Each point is reached from the start by the listed moves, each made 0, 1 or 2 times, or once backwards (-1), plus a little noise. Say if it took an odd or an even number of moves. Then give how often each move was made.

Moves:
(1): [19 -8 -6  1 -3 -1]
(2): [ 11  16   1   8 -11  -2]
(3): [ 3 -5 23 -8 -1  5]
Start: [  4  -3   7 -10   4   3]
Points:
[  0 -29  53 -36  11  16] -> odd (0, -1, 2)
[ 60  18 -26  15 -23  -6] -> odd (2, 2, -1)

Moves:
(1): [ 15 -21  -6   2]
(2): [ 14  16 -12   2]
(3): [10  1 21 11]
(4): [-7 -3 -6 20]
Start: [-1 16  0 10]
Points:
[ -4  17 -17 -21] -> even (0, 0, -1, -1)
[60 33 -3  8] -> odd (1, 2, 1, -1)
[-24  34   1  28] -> even (-1, 0, 0, 1)

Moves:
(1): [ 30   1   0  -4   6   0 -10   6  -1  -1  -3]
(2): [-4 22 -6  5  2 -3 -5  6 -2 -4  0]
(3): [-4  3 15  3  3 -3 -5 -2 -2 -1  7]
(4): [ 4 -2  1 23 -6  9 -4 -5 -9 -7 -4]
(5): [-3 -1 -7  3 20 -1  0 -5  0  2  0]
(6): [-7  1  9 -2  3 25  1  9  4 -3 -8]
(7): [ 6  4  0  7 -2  0 20  0 -9  9  1]
(8): [ -1  -8   4   2   4 -10   6  15  -1  -7  -2]
Start: [ -7   9   5   2   0  -7  -2  -1 -11   0  -2]
Points:
[ 22  49  36  -4  -6 -25  17  17 -28  17  17] -> even (1, 1, 2, -1, -1, 0, 2, 0)
[-14  -7  41 -29 -11  11   4   9   1   5   0] -> odd (0, -1, 1, -1, -1, 1, 0, 0)
[-14   7  -8  -6 -25 -47  60  10 -21  21   7] -> even (-1, 0, -1, -1, -1, -1, 2, 1)
[ 49  24  49  57  26  52   2   9 -49  -3 -16] -> odd (2, 0, 2, 2, 1, 2, 2, 0)
[ 38 -11 -10  30  33 -22   7 -25 -32  10  -1] -> odd (1, -1, 0, 1, 2, -1, 1, 0)

Moves:
(1): [11  3  1 -2 -2  5  2 -3  1  2  2 -7  2 -1]
(2): [ 2 16  4  1 -6  4  1 -3 -3  1 -2  3 -1  2]
(3): [ 1 -3  9  2  1  3  2  0  4 -1 -4  0  1 -2]
(4): [  3  -7  -1  14  -5  -6  -4  -7 -10  -3  -2   1   0  -3]
(5): [ 1  2 -1  2  9 -4 -2  0 -1 -5 -1  0 -1  2]
(6): [-4 -2 -2  1  5  9  0 -4 -2 -1  0  0 -3  1]
(7): [-3  1 -4  3  3 -3 13  3  6  0 -2  3 -5 -1]
(8): [  3   0   1   1  -3  -1   0  12   2 -11   5  -5   1   1]
(9): [ 0  0 -3  2 -1  4 -5 -2  8  0  0 -3  4  1]
(10): [-4  2  0  4  2 -1 -1  6  0 15  3 -1 -1 -2]
(11): [ 0  2 -1  1  0 -4 -2 -4  1  1 16  3  2  8]
Start: [-5  4  0 -2 -3 -1  5 -1  0 -8  8  5  0 -5]
Points:
[ -2  31  11   8 -22  27   0  -5  15 -13  22   3   8   7] -> odd (0, 2, 1, 0, -1, 1, 0, 1, 2, 0, 1)
[-3 21  3 -8  4  4 10 32  6  6 60 -4 -3 10] -> even (1, 0, 0, -1, 0, 1, 0, 2, -1, 2, 2)
[ 15 -11 -13   2  -3 -17 -21 -31  -6 -16  22  -1  15   2] -> odd (1, -1, -1, 1, 1, -1, -1, -1, 1, -1, 1)
[ 10   7  -6  -3  26   4  25  23  40 -33  46 -14   1  12] -> odd (2, -1, 1, -1, 2, 1, 2, 2, 1, 0, 2)

Moves:
(1): [15  4 -5  1 -5 -5  9  0  4 -8  6 -9]
(2): [-4 21 -1  1  3  2 -5 -3 12 -4 -2 -2]
(3): [ 0  2 17  5  0  3  5 -1 -3 -4 -3 -4]
(4): [-1  5 -3 12  5 -6  4  0 -7  8  0  6]
(5): [ 2 -2 -4  0 10  5 -3  2 -7 -9  6  0]
(6): [ 1 -1 -5  6 -4 12  3 -5  1  0 -3  2]
(7): [-15   0   1   2  -1  -1  12  10   7  -5  12   0]
(8): [ 4 -2  0  6  2  0 -2 11  2  5 -3 -5]
(9): [ 1 -7  3  5  4 -2 -4 -5  9 -1  4  2]
(10): [ 3  3  3 -6  6  3  5 -3  1 11  4 -4]
(11): [  0   4   4   3 -11   3  -9  -2  -4   5  12  -3]
(12): [ 8  2  6 -4 -4  3  0  9  2  0  4 13]
Start: [-7  3 -1 -3  7 -6  3  9  0 -2 -6 -3]
Points:
[ 13 -23  -6   0 -17   6  23 -25  -2 -26 -41 -19] -> even (1, -1, 1, -1, -1, 2, -1, -1, 0, -1, -1, -1)
[ 18  59   8  11   3  16  22  24  30 -22  29 -25] -> even (2, 2, 1, 0, 1, 1, 1, 1, 0, 1, 1, 1)
[  7  -5  -9   1 -55  22  25  60  18   8  36  -2] -> even (1, -1, -1, -1, -1, 2, 2, 2, -1, 0, 2, 2)
[ 20 -14  12   5 -48  35 -32  33 -14  25 -18  17] -> odd (-1, -1, 0, -1, -1, 2, -1, 2, -1, -1, 2, 2)

Moves:
(1): [ 8  6  7  2 14 -6  6  2  7 11  8  0  2 -6 -2  4  3 11  0 10]
(2): [-5  2  4  5  2  0 -1 -7  0  4 -2 -3 -4 -1 -2 -2  3  7  0 -3]
(3): [ -7  -2  12   1   3 -10   2   2  -9  -3  -5  -2   1  -2   4   5   2  -3
  -2  -1]
(4): [-3  3  6  9  1  6 -3 -1  2 -4  7 -5 -1  9 -1 -1  1  9 -3 -1]
(5): [-4  0  0 -3  8 12  2  2  3 -5 -2  9  2  5 -2 -2  9 -1 -2 -1]
(6): [  1   0   2  -5   2  11   1  -2   2   0  -4 -13  -2   0  -7   0  -1   2
   4   7]
(7): [14  6  8  1 -4  0 12 -3 -3 -2  1 -5  1  1  5 -5 -6 -3 -1 -8]
(8): [-1  8  2  0 -8  2  4 19 -2  2  9  8 -6 -1 -5  1  2 -5 -6 -4]
(9): [ 0  4  0  5 -2 -2 -1 -1  0  0  5 -5  8 -3 -9  2  9 -3 -1  3]
(10): [  2 -13   0   0   1   1   6   1   6   5  -1   0  -3  -3  -1   4  -2  -6
   2  -4]
(11): [ 1 -5  0 -5 -3  1  0 -3 -7 -5  5  7 -2  4  2 -7  2  9  3 -5]
(12): [ -5  -1   2   8  -5   2  -4   1   7  -7  -6   1  -1 -11   0   1  -7  -2
   5  11]
(13): [-6  9  3 -5 -1 10 -6  1 -6  6  7  1  5  2  8 15  2 -8  7  3]
(14): [-9 -2 -4  0 -9 -4  0 -3  2 -3 -6  2 -8 11 -3  7 -4  4  3  6]
(15): [ 5  3  7 -5 -4 -3 -1  5  5  4 -2  2 -2 -2  7 -3  2 -1  5 -1]
(16): [ 5  3 -5  2  0  0  0 -1  5 -3  3 -4 -2 -4  7  3  1  2 -6  0]
(17): [10 -1 -1  8 -7  3  1  2 -3  2 -7 -5 -1  3  1  2  2  5  0 -3]
(18): [-7  0 -4  5  0 -4  9  2 -4  1 -6 -4 11 -1  3  4 -1 15  6 -8]
Start: [ -9  -8  -3   2 -14  -6   1  -5   5  -2   2  -3   0   0  -8  10  -7  -4
   0   4]
Points:
[-15  -8 -10  47 -43   2  31  31  53   0 -26  33 -41  -3 -11  17  -4  46
  -2   3] -> odd (1, 2, -1, 0, 2, -1, 0, 2, -1, 1, 0, 2, -1, 2, 1, 1, 2, 1)
[ 12 -32  19   2 -31 -21  25  34  60  12 -22  34 -37 -20 -26  20 -13 -17
  20  52] -> even (2, -1, 0, -1, 1, 0, 0, 1, 0, 2, 0, 2, -1, 2, 2, -1, 1, -1)
[-22  17  52  -8 -29 -17  16  19 -11   8  47   5  -4 -39 -26  60  -7 -36
  15  52] -> odd (2, 0, 2, -1, -1, 1, 1, 2, 2, 1, 2, 2, 2, 1, -1, 0, -1, -1)

Moves:
(1): [12  6 -6  4 -1  8 -2 -2  5  3 -1  2 -3 -4  1  0 -4  3  1 -3 -5  2 -7  1
  4  3 -1]
(2): [-3 10  2 -2 -2 -3  3  3 -1 -3  3  3  3 -2 -2  5  1 -3  2 -2  1 -2  0 -2
  0  2  4]
(3): [ 4  0 14  1 -2 -7 -4  0 -1  2 -5 -2  0 -5  6  2  1  1 -2  1 -1 -7 -1  1
  4  1 -1]
(4): [ -4   4  -5  16  -4   0  -3   1   6   0  10  -2  -7   3   2  -4   9  -7
  -1   4  -3  -2   2 -10  -3   1   2]
(5): [ 2  3  7  2 14  2 -4  5  0  7  0 -6  3  5 -3  3 -1  6 -4  0 -3  2 -3 -5
 -1  4 -6]
(6): [-3 -4  0  2 -2 14 -7 -1 -3 -2 -2 -2  2 -1 -1  0 -3  2  1 -1  0 -3 -1 -1
 -5 -5  1]
(7): [ 0 -2  0  1 -1  5 12  7 -1  4  1 -5 -5  3  3  5 -6 -1  1 -1 -2  1  2  4
 -3 -4 -2]
(8): [ 2 -1 -4  0  1  4 -4 11  2  5 -2 -4  0 -2  4 -5 -5 -1  2  4  6  4 -2  2
 -1  4  5]
(9): [-1  0  2  1  0  3 -2 -2 13  2 -3 -1  0  2 -1 -1  2 -2  2  1  4  0 -6 -1
 -1 -3  0]
(10): [ 3 -2 -5  2 -8 -2 -7 -5 -2 17  0  0  4  7 -3 -9 -7 -5 -3 -5 -3 -6  0  4
 -2 -1  6]
(11): [-3 -1  2 -2 -3 -2  0 -1 -3  0 12  6 -1  0  3 -4 -1  1  1 -5  5  0 -1  2
 -2 -1 -7]
(12): [ -2   2   3   7   5   5  -1   7   3   0 -10  18   3   5  -3  -1  -3   4
   5   1  -1  -1   6   5   1   0  -4]
(13): [ 8 -7  1 -1 -7  2  0  4  0 -6  0 -2 15  6 -4  0 -1 -4  0 -1  6  5  3  0
  3 -1  0]
(14): [ 1  3  6 -8 -6 -1 -3  3 -5 -4 -2 -4 -2 19  1 -2  1 -1  6 -1  2  2 -4  2
  6  6  2]
(15): [-3  1 -1 -1  0  0  2 -8 -2  2  0  1  5  3 14  0 -3 -3 -1  3  0  6  3 -4
 -1  2 -4]
(16): [ 0 -2 -1  0  0 -7 -4  2  0 -1  4  4 -3  0  2 13 -5  1  1  2 -1 -2 -4 -2
 -1  3  0]
(17): [-1 -4  0 -3 -4  2  1 -1  3  7  2  1  1  0  4  5  9  3 -1 -7  1  1  5  0
  3  5  2]
(18): [  0   3   1   4 -10 -12  -3  -4  -1   2  -1   0   4   2   4   1   2  19
   6   5   4  -5   0  -2  -8  -3   1]
(19): [ 3  2  0 -1  6 -1 -4  1 -1  4  2  0  1 -2  0  4 -1 -2 14 -1 -3 -1  5  3
  0 -4 -6]
(20): [ 3 -5 -2  2  1  8  2 -7 -2  9  8  1  4  3  3 -4  3  4 -4 15  2 -2 -1  5
 11 -7  4]
(21): [ 2 -2 -4  7  3  4  0 -6 -1  1 -5 -5  0  2  2  2 -2 -3 -5  0 15 -4  1  8
  4  1  1]
(22): [-2  2  4 -1 -4  1 -2  1 -2  1  2 -1 -6 -1 -4  3 -4  1  3  0  0 13  4 -1
  1 -1 -1]
(23): [  2   4   3 -10  -2   3  -2   2   5  -7   3  -2  -5   2  -1   3  -6   3
  -5   4   0  -3  13   0  -3   0  -4]
(24): [-6  4 -1  4  0 -4 -6 -2  6 -8  3 -8  5 -2  1  3  1  4 -4 -3 -5  5 -1 15
 -1 -1  2]
Start: [ -1  -2  10   7   2  -6   6   7   2  12  -4   4   8   3  -3   3   1  -3
  -1   8  -2   4  -8  -4 -10   2  -2]
Points:
[ 15   6  26  -9 -14  -1  16   2  16  60  -1 -19  40  23  38   9  -5  31
   8 -22  49  20 -17 -22 -32  18 -26] -> odd (1, 1, 0, -1, 2, 0, 1, 1, 2, 0, 2, -1, 1, 0, 2, -1, 2, 2, 0, -1, 1, 0, 0, -1)
[ 22  11  34  34   7 -12 -12 -31   3   1  35 -40  43  40  31   6  16 -46
 -34  47  21   1   1   4  40   7  -6] -> even (0, 1, 2, 2, 1, -1, -1, -1, 0, 0, 0, -1, 2, 1, 2, 0, -1, -1, 1, 2, 2, 0, 1, 1)
[ 23 -28 -18  27 -11  33   6   3  32  30  34 -27  -1  -2  11  42 -25  45
  10  54  53   7  -9  23 -16 -41 -10] -> even (1, -1, -1, 0, 0, 1, 2, 1, 2, -1, 1, -1, 1, -1, -1, 2, 0, 2, 1, 2, 2, 1, 1, 0)
